Rows are points. The last column is the point's height on a tilted bowl or saddle (a function of degree 2), plus a little noise. Count its main directions that bend up, bend down and stay straight.
In the rows, 128 means zero.

Points, 16 rows:
119 123 169 104

48 132 97 81

179 168 132 97

86 128 44 76

154 220 186 51

175 147 63 87

175 88 172 85

188 125 157 94

141 117 84 111

102 132 100 112

77 115 76 94

138 129 160 109

142 148 95 112

213 150 182 59

86 131 205 67

92 93 93 104
Directions: 0 up, 3 down, 0 straight

Points (16 x 4):
146 106 86 138

94 153 140 129

81 184 131 106

145 143 161 117

73 106 187 127

208 109 149 75

96 126 87 121

167 157 83 116

132 52 170 86

63 62 108 81

121 117 154 133

101 119 100 129

18 146 56 7

149 103 88 137

58 123 81 88

113 175 64 94
Directions: 0 up, 2 down, 1 straight

Points, 23 rows:
31 112 129 148 66

89 148 147 69 81

7 139 157 133 47

156 58 116 144 91

177 133 135 142 106

110 143 129 98 106

164 49 142 138 94

105 128 183 145 97

142 116 51 108 69

123 142 128 152 109

176 155 89 99 92

159 123 162 163 102

123 94 169 125 108

149 113 79 117 94

69 126 118 129 95

11 158 168 153 40

120 106 109 167 96

77 128 90 131 88

141 176 102 157 95

147 158 106 163 98

161 118 123 113 111

122 126 174 154 103

132 127 203 100 81
Directions: 0 up, 4 down, 0 straight

Points, 27 rows:
106 185 166 112 164

118 179 204 96 161

194 156 143 143 143

156 135 118 179 144

111 58 195 118 212

83 175 249 98 199

92 173 22 103 187

110 106 119 75 162

142 62 136 167 173

189 134 157 105 137

125 160 121 213 172

112 105 71 99 149

110 138 182 96 152

222 208 130 201 241

131 126 108 130 135

133 186 168 131 154

129 128 123 109 137

142 71 147 65 202

66 121 54 127 142

150 121 82 171 148

155 161 144 119 139

154 122 122 115 138

115 88 138 134 151

121 166 130 97 152

180 107 84 78 175

114 97 122 137 142

123 121 69 155 141
Directions: 3 up, 0 down, 1 straight

Points (26 x 5):
111 112 202 80 130

79 111 172 128 106

114 42 104 114 180

75 64 159 147 93

99 143 43 123 74

125 148 117 109 104

133 103 146 144 111

140 114 108 74 117

130 139 142 123 118

197 122 127 73 163

29 89 210 172 33

164 114 132 80 144

177 76 134 7 235

125 157 169 102 125

77 110 108 147 119

132 135 108 119 106

176 94 138 74 182

141 132 49 126 75

138 100 156 58 157

65 118 95 136 129

149 188 100 74 50

90 123 183 136 100

165 108 89 160 120

142 182 124 111 112

75 91 145 55 159

89 214 155 102 154
Directions: 2 up, 1 down, 1 straight

Points:
93 98 150 151 118 105 155

111 126 122 136 131 119 138

154 142 124 179 103 158 166

122 71 110 113 171 137 163

138 133 124 166 101 109 145

75 139 87 152 126 98 155

148 193 133 129 110 100 162

143 151 111 159 151 150 154

89 135 142 145 154 126 148

153 168 80 118 124 156 166

174 110 130 167 148 158 178

141 145 120 134 102 119 142

91 95 114 84 141 113 161

199 97 178 103 101 157 196

128 40 155 112 180 146 189

145 105 136 135 137 123 149

119 130 135 104 153 124 148

140 170 143 65 120 114 189

65 144 91 249 116 131 233

93 138 98 179 123 62 153

103 123 124 169 143 86 153

158 111 166 182 83 114 183

153 158 89 101 109 112 164

151 152 131 122 151 99 162

123 141 88 96 75 112 172

83 134 123 117 194 150 164

154 82 180 65 146 136 186

136 110 101 136 126 131 143

126 96 131 97 66 131 170

123 180 177 148 128 101 167

57 67 92 142 155 131 181

135 155 135 136 97 100 145

100 121 74 135 165 138 158

106 131 113 149 114 139 140

98 114 102 127 156 86 160

145 125 135 101 141 108 157

71 172 107 140 162 148 165

144 182 124 117 120 133 158

142 127 131 92 116 157 146

129 149 119 140 126 113 140

138 115 61 101 145 102 175

169 121 106 79 94 120 177

150 77 122 201 164 132 214

144 145 114 95 91 137 159

133 94 84 131 184 118 180

149 163 129 78 189 100 219

107 144 100 103 98 106 156

114 165 128 152 141 99 147

111 107 86 108 164 205 149
Directions: 5 up, 0 down, 1 straight

Points (48 x 7):
138 171 177 147 81 130 126

116 111 141 182 162 136 153

159 135 137 194 74 168 147

147 52 131 172 62 128 132

143 161 72 116 69 103 164

101 135 160 104 145 180 170

188 79 65 120 156 84 104

195 123 72 63 164 58 166

126 84 91 136 92 80 120

94 151 193 195 133 90 148

137 168 105 109 224 88 209

150 72 131 158 115 114 114

140 197 109 78 90 128 152

98 123 94 112 160 110 164

211 134 120 87 131 174 146

98 159 110 141 112 107 144

95 164 92 149 79 155 155

99 117 110 121 111 93 152

116 179 192 77 125 119 175

107 90 173 67 133 134 181

118 154 117 105 64 76 176

134 139 130 201 168 194 178

144 113 121 122 130 111 132

148 127 81 111 94 147 150

130 85 158 84 142 95 152

98 154 169 152 143 111 151

119 158 132 181 184 122 158

159 160 87 171 154 139 143

134 149 174 7 73 127 249

117 167 156 145 147 121 137

113 122 180 111 108 147 167

175 123 160 168 51 133 159

182 170 158 144 173 34 201

116 121 86 114 126 176 164

90 168 103 192 116 132 134

110 130 124 131 40 144 176

126 141 85 186 113 117 136

161 152 119 182 148 117 131

48 150 111 134 59 150 198

62 188 83 124 137 164 184

103 98 101 176 108 146 149

151 121 130 132 130 118 132

121 117 137 202 120 162 150

82 79 159 116 124 96 167

108 82 96 153 152 114 133

83 105 124 162 168 151 178

77 100 98 139 148 95 162

90 106 134 64 176 153 186
Directions: 4 up, 1 down, 1 straight
